Each row of a before or after table is a point. The points were changed in one or more steps. Then noise was added and the rows were shuffled. The steps act on columns, c1 being the first. Write out the steps. A step turns or swaps two columns, mirrors them in a line or flattens them onto one, adds a multiple of one to another, or multiplies or shifts one. Angles are multiples of 10 degrees, from the lower column toward the higher: turns from -170 to 170, lines from 10 to 170 but not 90. Use the fewest steps. Two steps may share a column if one is a turn and the other turns, adds or multiplies; they go together, in the order done. Otherwise the lowest column goes first.

Before:
[[-1.4 -6.8]
 [ 1.1 -5.5]
 [ 0.0  0.7]
 [-3.7  1.0]
 [ 0.5 -5.2]
 [ 3.6 -1.8]
 [-7.8  6.0]
 [-0.4 -6.4]
 [-9.1 -0.9]]
After, 9 rows:
[[  2.1  -4.2]
 [-18.3  -0.7]
 [ -2.6  -5.8]
 [ -1.0  -5.5]
 [  7.0  -0.6]
 [ -7.6   2.7]
 [-15.6   7.4]
 [  1.3  -4.4]
 [  0.4   1.1]]
Steps: multiply c1 by 2; shift c2 by 1.0

Before:
[[ 6.9  1.8  1.8 -2.1]
 [-3.7  5.0  7.1 -0.9]
 [ 3.9 -0.1  7.4 -2.2]
 [-1.9  6.0  7.7 -1.3]
 [ 0.0 -2.7  8.0  7.1]
 [ 4.1  1.6  5.5 -3.0]
 [-2.6  6.8 -1.2  5.0]
 [-1.7  3.3  6.1 -3.4]
 [ 2.3  4.9 -3.4  9.0]
 [ 0.8  4.8 -4.3  1.5]
 [ 3.8 -4.1 -1.9  6.2]
 [ 2.5  3.2 -0.5 10.4]]
After, 12 rows:
[[ 6.1  6.1 -5.8 -3.6]
 [-1.9  0.4 -6.9  3.4]
 [-3.8  3.7 -6.5 -2.2]
 [-5.4 -0.7 -2.5 -4.8]
 [ 1.1 -0.9 -8.7  3.9]
 [ 6.7 -5.9  0.6 -6.6]
 [ 3.2  2.4  3.7 -6.4]
 [-0.1 -1.0 -9.5  2.5]
 [ 7.9 -3.2 -1.1 -7.6]
 [-4.7  1.4 -5.6 -1.8]
 [ 5.6 -6.4 -2.3 -0.3]
 [ 0.7 -6.1  1.1 -1.5]]
Steps: turn c1 and c4 by -120 degrees; turn c2 and c3 by -150 degrees

Before:
[[ -0.6   0.2  -4.4   5.1  -7.5  -2.4  -6.4  -1.8   0.0]
 [ -2.9  -2.1   3.8   3.0   7.2  -4.8   6.9  -6.3  -0.3]
 [ -3.4   7.1   1.4   2.4  -4.2  -6.5  -1.7  -1.0   0.3]
 [ -0.9  -1.1   1.8   0.9  -7.8   2.4  -7.3   4.3   4.4]
 [  0.0  -2.3  -2.9   9.8  -1.5   2.4   0.6  -4.4  -0.8]
 [ -4.0  -2.0   4.9   5.1  11.2   2.9  -4.2  -4.4  -6.8]
 [ -1.8   3.4   3.9   4.5  -3.1   2.3  -8.6   2.1   8.0]
 [  2.3   2.3   0.9  -1.1  -5.2  -4.4   2.7  -8.9  -4.6]
 [ -5.7  -7.3   2.0   3.2   1.3   0.4  -3.2  -5.9   0.8]
 [  0.0   3.1  -2.5   0.4  -3.4  -6.8   4.5   2.0  -0.2]
 [  4.0   6.4  -1.2   4.1 -13.2  -3.7   1.2  -2.4  -6.2]
 [  4.4  -2.0  -3.9   2.9  -3.2  -1.8  -4.7  -3.4   3.1]
 [ -6.3   1.4  -0.9   1.7   5.5   4.4  -0.2  -3.7   0.9]]
After:
[[ -1.4   3.4  -4.4   4.9  -9.1  -2.4   5.5  -2.2  -0.9]
 [ -3.1   3.5   4.8   3.9   9.1   4.1   3.1  -4.4  -7.4]
 [ -4.9   8.0   1.7   4.0  -0.6   2.6  -0.8  -5.6   0.8]
 [  0.1   4.5   2.0   1.8  -9.8   2.2   5.6   4.2   4.3]
 [ -0.3   1.3  -2.0   9.7  -3.7   2.0  -2.0  -4.2  -2.7]
 [  2.5  -6.1  -1.2   3.2 -15.0  -5.0   2.1  -2.1  -6.8]
 [ -4.8  -1.6   3.3   2.6   4.7  -3.7  -6.7  -6.1  -0.7]
 [  4.2   3.7  -4.0   3.2  -5.1  -2.9   3.1  -3.4   2.7]
 [ -5.2  -5.4   1.5   2.6  -6.2  -5.4   4.9  -0.5   0.0]
 [  0.6  -3.8   0.8  -2.2  -7.3  -4.5  -0.7  -9.1  -4.1]
 [ -4.3  -0.9  -0.7   1.5   3.5   6.3   0.6  -3.7   0.7]
 [ -1.0   1.4   3.8   5.5  -5.3   3.1   9.1   2.0   7.0]
 [ -2.9  -5.1  -2.5   0.3  -5.9  -6.6  -2.5   2.4   0.5]]
Steps: turn c1 and c6 by -20 degrees; turn c2 and c7 by 150 degrees; turn c4 and c9 by -10 degrees; shift c5 by -2.0

Before, 13 rows:
[[ -6.8  -4.4  -2.1  -5.5   5.8  -7.5  -1.8  -0.7   0.6   7.2  -0.6   0.0]
 [ -0.8  -1.9  -1.0  -3.0   1.7   2.7  -0.1   9.2   8.0   4.9   4.9   3.4]
 [  3.2  -0.6  -1.9  -2.7  -1.1   2.3   4.1   1.0  -2.9  -0.6   2.6 -12.1]
 [ -1.8  -2.2   4.0  -5.6  -4.5  -1.9   1.0  -4.6   2.3  -0.6 -12.2  -3.7]
 [ -5.1   2.1  -1.3   8.8   5.6 -18.1   7.5  -4.7  -3.7  -3.5   3.8   2.8]
 [  3.9  -1.2   2.1  -3.1   5.3  -1.0  -2.6   8.7  -6.0  -2.7   5.5   1.4]
 [ -6.4  -6.7  -0.7  -2.0   3.2   3.9   1.5  -5.1  -2.5   0.5   2.6  -0.5]
 [ -8.1   2.0   4.1  -5.7   3.6   0.4   3.8  -3.9  -3.9  -1.8   0.5   0.1]
 [ -4.4  -4.6   1.2  -6.5   5.2   0.1  -0.8  -5.5   3.8  -0.1   4.2  -3.0]
 [ -0.9   7.4   1.6   2.6   4.8   1.4  -2.5   0.4  -2.2  -1.9   1.0   3.8]
 [ -2.9  -1.8   8.4   1.6   3.2   3.3  -1.5   4.4   0.3  -0.1   0.4  -3.5]
 [ -1.3  -1.4  -1.0  -6.1  -4.5  -0.5  -3.0   0.5  -4.0   0.2   6.0  -5.6]
 [ -1.2   1.5   4.5  -1.1   3.3  -5.0   2.0  -4.6  -1.6   4.6   1.2   4.9]]
After:
[[ -2.1   7.3   1.5   2.4  -6.3  -2.6   7.2  -0.2  -4.8   0.4  -1.2   0.8]
 [  1.8   1.3   3.7  -0.6  -5.8   7.0   2.2   4.2  -4.0  -1.0   2.0   1.4]
 [  1.8  -1.7  -0.6  -5.0   9.3   0.4  -3.3   3.8   3.4  -0.1  -4.8  -6.7]
 [  6.1  -2.6   1.2  -5.7  -7.6   0.0   7.5   7.4   3.9  -0.8   0.2   1.4]
 [  2.0  -2.3  -1.5  -2.6  -2.2   0.3   2.3  -3.3   0.8  -5.0 -10.3   8.8]
 [  3.0  -1.5   3.8  -5.8   5.9   1.3  -7.7  -6.2   5.0   2.1  12.1  -0.6]
 [  3.2  -1.1   8.3   1.9  -3.2  -3.2   5.0  -1.9   3.4  -2.0  -3.9  -0.9]
 [ -2.9  -1.4   1.9  -4.0  -6.6  -0.1   8.7  -3.1  -3.4   3.8  -9.9  -4.4]
 [ -3.1  -1.9  -1.3  -2.4  -1.5  -1.7  -5.1   0.2   9.3  -0.5  -2.0  -8.0]
 [  8.8  -3.8   0.1  -2.5  -6.0  -2.0   2.1   6.1  -1.2  -2.6   0.7  -2.1]
 [  7.9  -2.2  -1.2  -4.8  -7.4  10.1   9.6   0.3   1.0  -2.0  -0.5   0.8]
 [  4.4   4.9  -1.5   8.7 -13.5  14.1   2.0   6.6  -5.0  12.3   0.3  -2.3]
 [  6.9   4.8   3.8  -5.2  -8.5  -1.1   1.5   3.0  -1.9   1.0   2.4  -3.7]]
Steps: mirror c1 and c2 in the line at 100 degrees; multiply c5 by 2; turn c5 and c7 by 140 degrees; turn c6 and c10 by -150 degrees; turn c8 and c11 by -140 degrees; turn c9 and c12 by 60 degrees

Before (13 x 18):
[[  3.7  -1.3   0.9   2.4   2.3   4.6  -2.0   2.4  -1.3   7.4  -5.4   0.8
   -1.4  -1.1  -2.9   6.6   4.0   0.9]
 [  0.6  -6.1  -3.5   0.9   3.0  -0.4   2.6  11.4  -1.3   6.5  -4.8   3.1
   -2.8  -5.2  -2.4   7.6  -3.4   1.0]
 [  1.9  -5.6  -3.1  -0.4  -4.4   6.1   1.1   9.7  -2.5   1.4  -3.1   2.1
    2.2  -1.3  -3.0   2.2  -1.1   0.2]
 [ -1.6   7.8  -2.9   7.2  -3.5  -2.5   0.5  -4.1  -2.6  -7.7   4.7   0.0
   -2.6  -0.7   7.1   4.2  -0.1  -1.0]
 [  2.4  -1.6   1.8   2.4  -0.7   1.4  -2.9  10.3   1.9   2.4  -5.5   5.2
   -6.0  -0.6   0.9   1.6   0.4   4.5]
 [  3.3  -2.6   0.6  -4.3   2.7  -6.0   6.5  -2.9   0.7   4.4   3.4   2.2
   -1.9   0.8   0.6  -4.0   6.1  -1.5]
 [  1.9  -2.2   4.4  -3.6   0.0  -6.7   3.4  -3.2  -1.6  -0.7  -2.1   1.0
   -1.3  -3.1  -5.9  -0.5   0.5   2.3]
 [ -8.0   9.4  -5.4   9.1   0.1   2.2   2.1  -2.7   1.3  -4.4  -0.1  -1.5
   -3.2  -2.8   2.7  -1.9   2.9   2.9]
 [ -8.1   6.0  -0.5   3.6   0.3  -0.2   2.7  -1.6  -2.9  -8.3  -2.6  -2.1
   -2.7  -0.4   5.9   4.6  11.9  -1.0]
 [  5.7  -0.9   0.7  -3.0   5.5  -4.9   8.1  -1.7  -2.1  -2.2   4.3   7.0
   -0.2   2.1  -6.9   0.7   4.9   3.5]
 [-10.0   6.1  -4.7   0.1   1.1  -1.0  -4.6  -4.1   0.2  -8.5   6.6  -1.4
    1.4  -0.3   4.6   4.3   5.6   2.3]
 [  7.9  -6.5   3.3  -2.2   9.9  -8.5   3.9  -0.8  -3.9  -3.4   4.1   0.7
    6.1  -0.3  -3.1  -4.5   2.4   0.8]
 [ -7.9   3.1   0.8   3.4   2.3   6.1   1.6  -4.4  -0.7  -6.9   2.4   1.1
   -5.4  -1.9   6.0   2.6   1.0  -0.3]]
After (13 x 18):
[[ -2.1   8.7   2.1   7.8  -3.3  -6.5   0.1   0.8 -12.6  -7.7   5.4   1.0
   -3.2  -2.4   7.6   2.6  -0.4  -1.2]
 [ -8.0   3.5   1.8   2.6   2.2   1.7   0.8   0.3   1.0  -7.0   1.9   1.7
   -6.0  -3.6   6.5   1.7   1.8  -0.2]
 [-10.8   6.0   2.4  -0.1   1.3  -0.9  -2.9   1.3  -1.5  -8.7   8.0  -4.8
    1.6  -2.6   5.7   2.7   5.2   1.8]
 [  3.7  -1.8   4.3  -2.4   6.3   0.9   7.2   3.5  -1.3  -1.6   1.8   8.1
   -0.5  -1.6  -6.5   1.6   5.4   3.0]
 [  2.7  -6.8  -4.4   0.3  -3.8   6.3   1.9  14.6   3.0   2.1   0.1   0.9
    2.3   3.6  -2.3   1.7  -1.6  -0.2]
 [  1.8  -2.0  -2.4   3.6  -0.3  -2.0   5.3  14.8  -0.5   2.1  -5.3  -2.9
   -5.9   2.8   0.8   2.0   0.5   5.2]
 [  1.9  -2.3  -3.9   1.7   3.6   2.1   0.4   7.0   0.0   7.3  -4.1  -2.7
   -2.3   1.2  -2.1   6.5   4.3   0.9]
 [-11.5   6.4  -2.9   3.4   0.5  -1.2  -1.2   3.3  -5.3  -7.8  -0.6   2.2
   -2.2   2.3   7.1   3.9  11.9  -1.1]
 [  1.4  -2.5   1.9  -3.1  -0.6   0.4   0.8   1.4  -2.3  -1.0  -4.0   2.6
   -2.3  -3.8  -5.3   0.8   0.8   3.1]
 [  7.4  -5.9   5.5  -2.7   9.9   0.2   1.2   4.2  -6.5  -2.9   0.4   4.3
    5.2  -5.6  -4.4  -4.6   1.8   0.3]
 [  2.1  -5.4  -5.4  -0.3   2.9  -0.7   2.4  16.2  -2.4   7.5  -0.5   3.2
   -3.2   1.0  -1.5   8.1  -3.4   1.8]
 [  2.2  -2.9   2.9  -4.4   2.6  -0.2   2.3   2.7   0.5   5.2   2.4   6.5
   -1.5  -1.6  -0.7  -3.3   6.4  -3.0]
 [ -9.6   9.4  -3.0   8.8   0.3  -8.4  -0.9   1.1  -8.1  -5.0   4.5   2.6
   -2.6   0.6   2.9  -2.3   2.7   3.4]]
Steps: add -0.3 times c17 to c1; turn c3 and c11 by -50 degrees; add -1 times c3 to c14; add -1.5 times c4 to c6; turn c6 and c9 by 50 degrees; swap c7 and c12; shift c8 by 5.0; turn c15 and c16 by -10 degrees
